Every row gives one point. Examples show where two turns around zero, p and q, send a point. Where does a point land after both, in the order given? Backwards means that the second turn is done in reverse. Each puzzle has new turns, and all numbers are rounded.

Turn p:
[-13 -32 -20] => [ 13   8 -37]
[-19  27 -34] => [ 44 -15  11]
[-21  30   5] => [19  9 30]
[25 -5 24] => [-35  -3   5]
[ 28 -21  24] => [-41   0 -10]
Turn q:
[-17 -22  11] => [-26 -12  -8]
[-19  -3 -13] => [-13  -5  18]
[ 6 25 44] => [ 30 -31 -28]
[ 30   0 -42] => [10 47 18]
Where do these land?
q, then p: [ -7 -35  53] => [ 46  -2 -44]
q, then p: [  2   2 -23] => [-8  6 21]
q, then p: [-10  44   5] => [-42  -7 -16]
q, then p backwards: [ 17  12 -12] => [-23   5   0]
q, then p: [ -2 -23 -23] => [15 17 23]

Turn p:
[-35  19   1  25] => [  9 -38 -23  13]
[-10 -29 -14 -24] => [-39  13  -4  -4]
[-14  18   8  -9] => [ -2 -24  10  -1]
[ 71  -5 -15  -2] => [25 61 30  9]
[-12  -3  20  10] => [  7 -13 -13 -16]
Turn q:
[-28 -30 -19   9] => [ 36 -25  13  -3]
[ 43  15 -46   4] => [ 25  50 -23  24]
[  0   0  -7 -32] => [  3  -3 -28 -16]
[-16 -30  14  -3] => [  7 -19  17 -25]
[-17  21  -6  22] => [ -3 -12   5  33]
[ 34  32  32 -10] => [-49  29 -10  -2]
[-15  -8  32  11] => [-19 -18  26  -9]
Where do these land?
q, then p: [-32   8   6  25] => [  8   9 -33 -23]
p, then q: [ -8   6   1 -76] => [-33 -61  16 -28]
q, then p: [43  0  5 18] => [ 23 -35  20   4]
q, then p backwards: [-11   0 -22  23] => [ 10  27 -12  13]
p, then q: [  7 -22   7 -18] => [-13 -18 -21   0]
p, then q: [ 1  8  3 28] => [13 26  1  3]

Turn p:
[  0   2  11 -55 -16  -4  36  -6] => [  4  35 -23 -30  10 -41  -8 -18]
[-16 -24  -7  36  15 -17   1 -24] => [  7 -18  13   6 -45  19   8 -16]
[ 25  -1  -4  50  22   0  10 -21] => [-24 -23  20  26 -19  25 -16 -28]
[-12  30 -38 -56  -7  -2  -9  50] => [-16  34 -42  -9  39 -14  43  39]
[ 11 -21 -13  23 -21  13  -8  -1] => [  7  16  16  13  -8  29 -15   8]
[ -3   7  17  46 -10 -14   2   4] => [  6 -24  -1  34 -22   2 -21   7]
[-36  24 -17 -32   1  40 -10  40] => [ 11  23   3  13  44 -23  49  29]
[ 13 -22  15  20  22   2  -3  13] => [ 15 -23  -2   9   9  26  -5 -19]
[  8   1  31 -73 -17 -24 -10 -23] => [  5   7 -19 -74  12 -36 -21   8]
[ 11   5   5  41  10   6  -8 -31] => [-15 -25  34  14 -19  11 -16  -8]
Turn q:
[ -8  16 -30  -6  -7 -14 -39 -24] => [ 10  -6  12 -23  -8 -40  33   3]
[ 13   2  40   1  17  59 -11  -9] => [ 11  32  14  55   9  18  14 -29]
[-28 -33   6  30 -44 -34  25  -2] => [-55 -27 -21  -3 -30 -15 -34   8]
[  8  -2  -3 -17 -29 -38  29   7] => [-24   3 -25 -30 -10  11 -10  33]
[  3 -42 -20  13  -1 -13 -35 -11] => [ 19 -35   2  16 -32 -28   4  15]
[ 50 -34   3  -3  18  -7 -13 -21] => [ 22 -16   4  36 -10  13  21  44]
[-1 15 44 -8 40 -3 23 -6] => [-12  20  42   9  21  37 -12   6]
[ -7 -10  13 -16  25  51  14  -4] => [ 13   8  10  23  -3  40   9 -38]
[  4   5 -35  17 -23   6   9  13] => [  0 -18 -38 -12  12 -14   2 -10]
[-17  75 -27   4  10  16   7  28] => [ 10  19  -4 -45  61 -12   2 -38]
[-17   8  10 -15  -5 -22  -9  29] => [  6  21   5 -24  -8 -10 -29   5]
Where do these land?
p, then q: [ 38  12  42  13 -15  46   1  36] => [ 40 -20  49  39  27 -21  -8   9]
p, then q backwards: [ 18   7 -28   3  10 -41  12 -10] => [-16 -15   1  -7 -40   2  30 -11]
p, then q: [  1 -28 -21  41  14 -18  -8 -40] => [-30  26 -28  28 -33  -4  12 -26]
p, then q: [ -5  -6 -18  13 -35 -40   0   2] => [  7   9 -43 -16   1 -30  -1 -15]
q, then p: [  4  16  27 -28  -2  30 -37  43] => [-63 -20   6   5  12 -10 -29  20]
q, then p backwards: [-36  15  -9  -7  24  23  22  28] => [ 35 -39  18 -10  19  12  12 -14]
p, then q: [ 13  35  37  -2 -17  22 -38 -20] => [ 30  17  33  12 -23  -6 -45  20]
p, then q backwards: [-20 -30   8  -3  31 -23  13 -27] => [-35 -15 -36 -23  -2  18  -8  -8]
p, then q: [  7 -30 -45   0  -4 -14  15 -27] => [-27  32 -17 -14  -1  -4  30 -31]
q, then p: [-19  10   8 -30  -5  16  20  14] => [-18  13  29 -12  13 -24   3  10]

Turn p:
[-29  50  31 -49  11  12  35 -31  -8] => [ 42   1   9  21  54 -47 -38  -2 -19]
[ -4   8  18 -23 -44  29   2 -16  -7] => [ 16 -33  12  16  24  -8   0 -39  11]
[ 25  -2 -16 -24 -11  31 -13  -4 -32] => [ -4  -2   9  29   8  30  -2 -38 -19]
[ -5  -6   1  24  18 -43 -22  48   6] => [-22  27 -38 -47 -16  10   2  17  11]
[ -8  47   6 -24  -2  39   4 -28  21] => [ 51 -28  -5  30   8 -20 -20  -7 -19]
[ 21  -4 -20  39 -18  -4 -11  -9 -26] => [-23  16  -3  23 -29   3  29 -20  12]
[-27 -43 -10  16  21 -23 -22   6   5] => [ -6  18   3 -33   1  22  38  32   4]
[ 40 -21  -9  -3 -17 -14 -15 -17   1] => [ -9   4  15  19 -15  33  -3  -6  32]
[ -4 -39  27  31  39 -13  -2  23  11] => [ -9  21  20 -58 -27   1   6  22  -4]
[ -9  11 -28  15   4 -13  44  28  27] => [-36 -22 -22   0  -9 -25 -11  41 -11]
Turn q:
[-29  29  13  25 -33  34  12  24 -25] => [ -4  36 -11  17 -22  -5  36  50   4]
[  5  33 -34 -38 -21 -12  -5  -8  24] => [  3 -36  13 -22 -49  15 -18   7  -7]
[  0 -18  27  10  37   8  -9 -31 -19] => [-13  29   3  29  28   6 -17 -31   6]
[ 23  21  19  33 -24 -34   7  11  10] => [ 16  -7   8   0 -13 -60   9   3  12]
[-13   9 -30  10  15 -29  15  11  18] => [ 12 -14 -11 -27 -18   1  24 -27  13]
[-29   8  27 -34  19  -7 -37  39 -26] => [ 30  20 -20  25  -6  15   3  -6 -64]
[ 18 -32 -16 -24 -27  18 -23 -35 -30] => [-51 -26  25  19  20  18 -17  16 -20]
[-32 -13  10  18  19 -13   0  -4  41] => [  4  32  -7 -43   5  -7  -1 -29   3]
[ 31 -15 -33  22  30   9  17  -2  45] => [  1 -25 -28 -35  20   1 -18 -16  50]
[ 26 -22  17 -21 -15  26  23  -5 -38] => [ 0 -9 28 36 35 17 -1 33  4]
Where do these land?
p, then q: [  3  -9 -28  10  -3   2   4 -20 -53] => [ -1  38   7  14 -20  -6  26  -8  36]
p, then q: [-17  -6  12  10  21  10  13 -58 -25] => [ 39  13  15  31  -3 -43   2  -9  23]
p, then q: [-30 -21  -5  -5 -20  34 -21  27   4] => [-4 -8 23  5 37 45  4 -1 12]
q, then p backwards: [  0   9  16  34 -12 -23  -3  24   2] => [-30  24  11  31   0   0   8 -10  -5]
p, then q: [ 18 -54 -10  -7 -14 -15   0  -8  -2] => [ 15  49  -4 -19   9  12 -11  22   5]
q, then p: [ -1  -2 -24   2 -36 -10  16 -20  -1] => [ -3 -19  15 -32  27 -13  -3   3  11]
p, then q: [ 19  -5 -19   9  10   8  42   1   5] => [ -6  23  -4   2   4 -19  30   4 -30]
p, then q: [-12  37  48 -59  24 -10 -17  58  41] => [-16 -62 -35  18   2  40 -56 -18 -51]
p, then q: [ -3   5 -22  22  31 -32 -15 -29   6] => [ 27 -13 -21  -2 -28 -20  17  31  18]
p, then q: [ 23  45  32 -17  -1  36 -19  26  23] => [-54 -42   9  15  12  -4 -34  -4 -21]

Turn p:
[ 15 -14 -44   1  -2  -8   4 -13  21  -8 -21  42] => [-36  -5 -34   5  -7  -9  24 -14 -28 -18 -26  12]
[-55  49  12 -11 -14 -30  -6  -9  -6  -8  -4   9] => [-16   7  28  29 -20 -24   8  31 -11  -4  54 -10]
[ 14  21  20   1 -43  22  39  -7  53   9  18  -5] => [ 40  -1 -18 -33   0 -44 -27  12 -21 -22  12  36]
[ 32 -10  11  -1  23  -7   5 -32 -22  -7 -16 -14] => [ -7  34  -3   1  -8  35 -14 -20  20 -18  -9   3]
[  6 -16 -14  10   6 -31 -13   2  37  17 -16  44] => [-28 -23 -17   0 -20  17  10   2 -53   2 -14  15]
[ 17 -16 -31   7  -1  -5  11  -1 -29   8  54 -10] => [ 23  -3 -31  34  15   6   9  -2  34  27 -16  23]
[-66  -4 -23   5 -19 -17  24   4   2   6 -24  16] => [-18 -25  -8  34  26 -16  14  24 -30 -26  29 -27]
[ 16  -7   6 -18   1  35  -5  -6 -12  30  -5  -9] => [ 16   9  -5 -28   1  12   2  23  22  -8 -25 -11]
[ 14 -38  65  10  16   9  14   9 -40 -30  23 -20] => [ 34  -9  -2 -12  -4  37 -35 -48  48  11  28 -23]
[ 18  -6  -1 -26  30  -2 -14  19  29 -13 -12  22] => [-38 -25  14 -27 -18   4   2 -14  -2   0 -18  16]
[ 10  37  21  -3  16   9  -3  37  34   7 -16 -29] => [ -6   4  46 -44  19  -9 -22  10 -12  14   5  19]
[-26 -15 -22   8  16   4 -30 -35 -33 -12  12 -37] => [  8  20  19  56   1   4  -5  -4  26   3 -29 -33]
[ -5  15  -4  25  12  15 -19   4 -32  -5   6   3] => [ -6  22  -3   6   3  -3   3  -1  12  36   1 -27]
[ 10   3   3  -7 -40   6  -8  28  -2   6   0 -12] => [ 33  -3  11 -20  11  -9  30   0  -4   4   6   5]
Turn q:
[27 13 -4 16 -6 36 15 34 34 26  6 -1] => [-40  -2  35  -4  -3  -8 -17 -25 -19  34  16 -12]
[  0  17   0   5 -14 -11   2   2  25   0 -14 -44] => [-19   9  19  -5 -11 -27  15  -5  36  -4  11   2]
[-20 -20   0 -13  -9 -17  -6 -18  19  18 -17  18] => [ -2 -25  -9  -2   3   1  32  20 -14 -15  20   6]
[ 40  13  21 -33   8 -22   0 -24 -23 -35   4 -20] => [  4  31  -4   0  38   5 -15  16  36 -12 -26  39]
[  3 -59 -27 -20   1  29 -14 -17 -29 -24  49 -27] => [-25   8 -52  21   3  -9  -9  24  -7   1 -71 -28]
[ -2  -9 -46 -11 -28 -14  -3  -4   5  35 -13  35] => [ -8 -19 -29  12 -12   5  10  31 -19  25  48   2]
[  8   5  -5   6 -20   6 -49  -8  10 -14 -18  16] => [  4  12  20   4 -26  -8  -6  43 -19 -11   5  13]
[ 30  35  35 -10  14  -1   2  -2   0  13 -13  19] => [  2   7  32 -19  19  31 -11  -7  -1   3  12  35]
[-34   9  32  42  -6  10  -1 -13 -29  44   3 -22] => [-10  -4   1 -14 -43  47  10 -33  17 -33   4 -26]
[-15 -12 -24   6  34 -12  14 -27   7  -9  -6 -13] => [ 12 -29 -26 -28   5 -24  -1   2  18  -7 -10  -6]
[  3 -21   8   9  -5  23  22  20 -18 -38  -6  37] => [ 30   0  12  28  30   5 -28   3 -25  -2  -5 -32]
[-42  22  12  39  19  -9  21  16  16  -6  46  29] => [ 31 -29  -2  15 -22 -10 -11 -70 -24 -11   0   9]
[-40  19  -4 -17  -2  -1  -7   8   0 -29 -27  13] => [ 49 -11  21  15  -8  -8  23  15   8   7  -1   0]
[ 43 -13   2 -18  14 -18   3  32 -16  19   8 -39] => [-29  53 -19 -23  27   0   7 -14  11  22  -3  -2]
Where do these land?
q, then p: [ 13  -7 -15  -4  40   7  10  18  -1 -15 -14  33] => [ -8   9   8 -10  -6  45  13  11  26  12 -21  11]
p, then q: [-10 -41 -41  -9  27   8 -29  45  61 -31 -15 -43] => [ 29  -8   4 -53  42  31  32  29  -1 -71  -5 -24]
q, then p: [-10   6  13  15 -39  -1   0  -6 -24  -2  17  29] => [ 20  21 -18   0   1 -24  -2 -25  -5  28 -10 -23]
p, then q: [ -7   5 -24  -4  25  32 -28  -5  76 -13  -8 -18] => [ 44  32   6 -17  10  21  45  35   6 -42  23   0]
p, then q: [ 17 -41   1 -33  15  34  32 -20 -15 -46   4  38] => [ -8 -45 -12  20  -4 -65  15  46  15 -12  -5   4]
p, then q: [-13   9  21 -11   3 -26   7   2  -1  13  19 -27] => [-11  15  15   3  -1   5 -14 -16 -40  -8  -8   5]
p, then q: [-25  28  -9  -4 -11 -22 -11  12 -18  18  11  13] => [ -8   7  -9  10  -1   6  -1 -48 -10   9  14 -16]
q, then p backwards: [ 55 -49 -26 -34  17  13  12   4  26 -18   4  43] => [-28  21 -37  52  12  10  30  35  39  39  -6  -3]
q, then p: [ -9  12  -5  40 -31  -6  22  -8   9  -5  -9 -24] => [ 31 -10  18  26 -18 -20 -19 -20 -21   1   0  13]
q, then p: [-12   8   9  -2   7 -19  12 -13  10  15  -9  -6] => [ -3 -20 -15   4  -9  -9 -11  -7   8 -16  -5  11]
p, then q: [-17  -9  -2   6  -4   5   2 -10 -25  44  -2 -21] => [ -6  23  25 -22   0 -14 -17 -15  -2  27  -8 -19]
p, then q: [ 16  41  13 -17 -24  -1  10 -10 -47  14  -3  -7] => [ -9  -6  22  22   5 -15 -15 -40   1  36   3  34]
q, then p: [ 6 -2 30  6  0 16  6 25 -2 13  5  1] => [  5  23   5  -1  -8  -2 -22  11  18  -8   8 -20]
p, then q: [ -8  12  31  15 -26 -24 -21 -18 -25   9 -24  -1] => [-20  19  14  26 -10  19 -29 -26  26  10 -18   3]
p, then q: [  4  27   5  36  -1 -17 -24 -17 -25   3  25  -8] => [-24   7  10  -6 -36  24 -19 -22   4   9  27  13]
